Rows are points. Examples show where two turns around zero, p and q, send a point. Where does a point land after both, in the order given? Backwards means that the second turn is done in reverse. Each puzzle has new turns, and all numbers are rounded.
(in the rows, 128 means zero)

Turn p:
[153 143] -> [147 150]
[ 74 124] -> [ 78 108]
[157 118] -> [159 127]
Turn q:
[158 168] -> [ 98 168]
[130  79] -> [176 116]
[ 84 139] -> [105  89]
[144 110] -> [150 138]
[125 145] -> [111 130]
Where do these land?
q, then p: [ 66 136] -> [122  66]
p, then q backwards: [137 145] -> [147 130]
p, then q: [162 107] -> [148 163]
p, then q: [147 124] -> [131 147]

Turn p:
[132  89] -> [157 102]
[ 93 138] -> [ 95 112]
[159 157] -> [131 170]
Turn q:
[147 126] -> [140 143]
[153 159] -> [117 166]
[ 84 100] -> [126  76]
Where do these land?
q, then p: [ 92 166] -> [95 87]
q, then p: [159  99] -> [153 163]
q, then p: [102 119] -> [140 103]
q, then p backwards: [159 128] -> [158 135]

Turn p:
[149 114 135] -> [143 149 129]
[109  94 141] -> [148 120 163]
[130 212 102] -> [ 65 114  68]
[129  94 142] -> [153 137 154]
[129 148  95] -> [124 110  94]
[123 106 153] -> [136 138 159]
Turn q:
[118  95  81] -> [121 133  70]
[126 189 147] -> [130 164 181]
[152 101 138] -> [147  97 120]
[117 128 146] -> [115 119 141]
Where do these land?
p, then q: [158 155 165] -> [103 169 154]
p, then q: [137 108 138] -> [144 128 146]
p, then q backwards: [146 146  88] -> [132  93  96]
p, then q: [115 150 103] -> [116 124  95]
q, then p backwards: [ 84  80 147] -> [ 89 181 112]

Turn p:
[135 133 150 108] -> [114 130 151 113]
[133 134 130 168] -> [122 154 106 149]
[173 166  97  91] -> [171 152 139  71]
[112  93 153  98] -> [111  92 165 138]
[ 68 111 149 151] -> [ 84  92 103 160]
[147 131  88 152] -> [167 147 104 137]
Turn q:
[114 104 112 150] -> [104 110 152 128]
[133 136 101 119] -> [121 115 110 147]
[143 133 162  65] -> [167 136  79  90]
[ 84 138  96 168] -> [ 69 138 150 152]
[166 130 169 138] -> [179 142 148 123]
Where do these land?
q, then p backwards: [105 135 155 180] -> [174 123 171 120]
p, then q: [158 146  91 101] -> [174 116  96 133]
q, then p backwards: [144  98 127 128] -> [119 116 117 100]
q, then p: [148 168 163 124] -> [142 174 118  99]
p, then q: [ 86  94 105 107] -> [131  80 161 106]

Turn p:
[174 118 146 116 153 100] -> [165  94  93 119 140 114]
[144 167 165 123 171 119] -> [138 122 113 119 167  72]
[135 103 130 160 108 149] -> [147 156 126 146 127 160]
[125  87  87 175 123  94] -> [128 115 105 189  90 158]
[ 89 122 111 115 169 142] -> [ 80 108 137 139 158 135]
[130 138 166 104  79 135] -> [162 144 169  91 116 123]
[ 99 161  92 103  93 157] -> [ 79 155 153  93  99 134]
Turn q:
[125 149 176 107 111 144] -> [141 149 139 101 110 172]
[ 88 127 154 153  87 103] -> [ 85 118 119 119  75 145]
[160 123 135  70 109 143] -> [195 123 139 119 119 143]
[123 147 104 126 117 139] -> [137 148 106 140 122 118]
[110 141 126  95 146 151] -> [149 148 110  96 143 126]
[161 112 146 160  77  50] -> [102  90 184 168  62 123]
[126  86  99 162 177 113] -> [ 94  90 128 139 176  90]
[122 141 110 134 182 139] -> [117 149 125 118 176 103]
[137 126 102 145 147 170] -> [132 137 102 151 171 131]
Where do these land?
q, then p: [ 98 139  87 105 137 161] -> [ 96 108  84 117  99 117]
q, then p: [156  80 179 141  76  95] -> [177 158 171 134 144 193]
p, then q: [128 180  98 100 106 144] -> [147 144 113  88  79 112]
q, then p: [110 118 183 160 114 105] -> [120 143 191 121 144 154]
p, then q backwards: [162 108 109 161 151 145] -> [117 131 110 142 112 182]
q, then p: [122 129 114 125 134 100] -> [140 110 140 136 111 117]
p, then q: [120 141 127 104 178 146] -> [116 115 121  88 153  95]

Turn p:
[132 138 138 187 143 156] -> [190 112 113 143 139 117]
[111 180 126 143 127 161] -> [141  90  78 135 119 123]
[126 119  84  99 119  97] -> [ 73 127 148 136 147 120]
[ 80 115 176 146 148 125] -> [157 183  92 122 119 114]
[172 117 121  92 129  90] -> [ 95 124 183 106 114 123]
[143  99 148 136 157 166] -> [171 136 133  96 147 151]
[132 128 104  94  71 101] -> [ 69 124 149 160 109 149]
Turn q:
[135 164  86 117 140  95] -> [ 92 131 128 180 118 108]
[161 119 146  83 110 158] -> [181 126 138 148 121 165]
[115 126 146  81 137 148] -> [172 148 138 143 152 127]
[107 144 171 157 173  80] -> [ 84 107 164 109 183 104]
[133  74 116 162 113 145] -> [126 123  82  86 116 154]
[107 151 142 117 113 106] -> [136 112 145 136 131  92]
[139 119  88 178 110 164] -> [104 150 102  97  75 146]
Where do these land?
p, then q backwards: [191  91  75  90 124 106] -> [156 173 189 163 171 105]
q, then p: [106 132 185 156 152 121] -> [118 163 123  68 112 124]
q, then p: [115 160  98 139  57 147] -> [ 95 127 162 186  89 148]
p, then q: [128 164  96 156 114 155] -> [103 128  81 106 134 154]
p, then q: [149 121 154  97 144 124] -> [171 124 142 146 128 121]
q, then p: [101 130 132 112 149 118] -> [132 128 131 114 128  92]
q, then p: [100 112 123 130 123 163] -> [100  94 135 117 114 124]
q, then p: [135 114 162 145 161  89] -> [137 167 112  88 157 123]

Turn p:
[ 89 139 108 133 132  89 161  95] -> [114 150  75 129 101 101  99 131]
[ 89  94  88  71  99 111 122 115] -> [135 104  54 113 115 126 165  96]
[146 100  85 110 139 153 171 120] -> [ 65 130 115 112 137 119 165 124]
[168 107 140 161 113 160  93 127] -> [140 126 166 159 181 133 147 128]
[181 164 161 138 114 119  87 156] -> [168 111 191 164 113 139 135 152]
[132 146 137 105 133 153  75 117] -> [173 150 150 123 127 142 158 107]
[ 96 106 172 134 166  97 166 106] -> [108 127 123 109 118  97  60  91]
[120 138 131 143  93 146 170 138] -> [ 95 127 113 146 131 168 111 144]
[132 159 130 155 162 123 107 177] -> [154 127 166  99 127 126 113 179]
Turn q:
[143 163  56  70 147  99  94 133] -> [142 121 187 154 136 187  75  87]
[113 119 105 118 131 117 125 176] -> [104 109 131 120 134 124  80 120]
[137 116 149 104 102  96 140 117] -> [145 121 103 115 121 129 141  85]
[ 87 167 158 188 150 178 113 127] -> [109 155 158  93 135 109 155 209]
[135  91 112 128  61 127 126 113] -> [137 164  69 135 103 138 110 109]
[108 135 137 158 154 158 154 116] -> [101 135 132 133 150 116 161 164]
[117  85 122 125 146 112  94 129] -> [108 130 144 141  88 103 113 107]
[133 141 151 162 149 170 170 107] -> [121 127 117 142 157 118 180 176]
[135 109 112 130  94  65 123 126] -> [148 153 112 123 129 110 100  69]
[157 149 168 167 157 173 134 137] -> [150 105 135 132 137 102 159 196]
[143 133 137  58 118 113 134 126] -> [142  89 122 121 117 171 134  86]
Where do these land?
p, then q backwards: [ 96  61 156  94 160 119 144 101] -> [104  99 140 104 113  52 150 160]
q, then p: [ 94 140 100 106 106 165 145 147] -> [144 145 117  79 150 161 147 129]
p, then q: [158 160 174 150 148  85 147 127] -> [163 148 123  76  90  92 117 128]
q, then p: [114 150 120  82 124 152  96 128] -> [131 127 138 129 152 182 142 101]
p, then q: [174 133 102 150 115 142 138 126] -> [103 120 126 103 161  96 130 145]
p, then q backwards: [127 136 127  88 137  79 100 154] -> [160 117 184 115 128 126  96 140]
q, then p: [104 116  89 171 144 160 136 102] -> [147 146 126 106 118 148  82 177]
p, then q: [170 121 189 178 143 101 129 153] -> [146 117 144  97  71  60 137 132]
q, then p backwards: [115 135  95 134  75 149 118 113] -> [ 85 169 124 142 117 152 143 112]
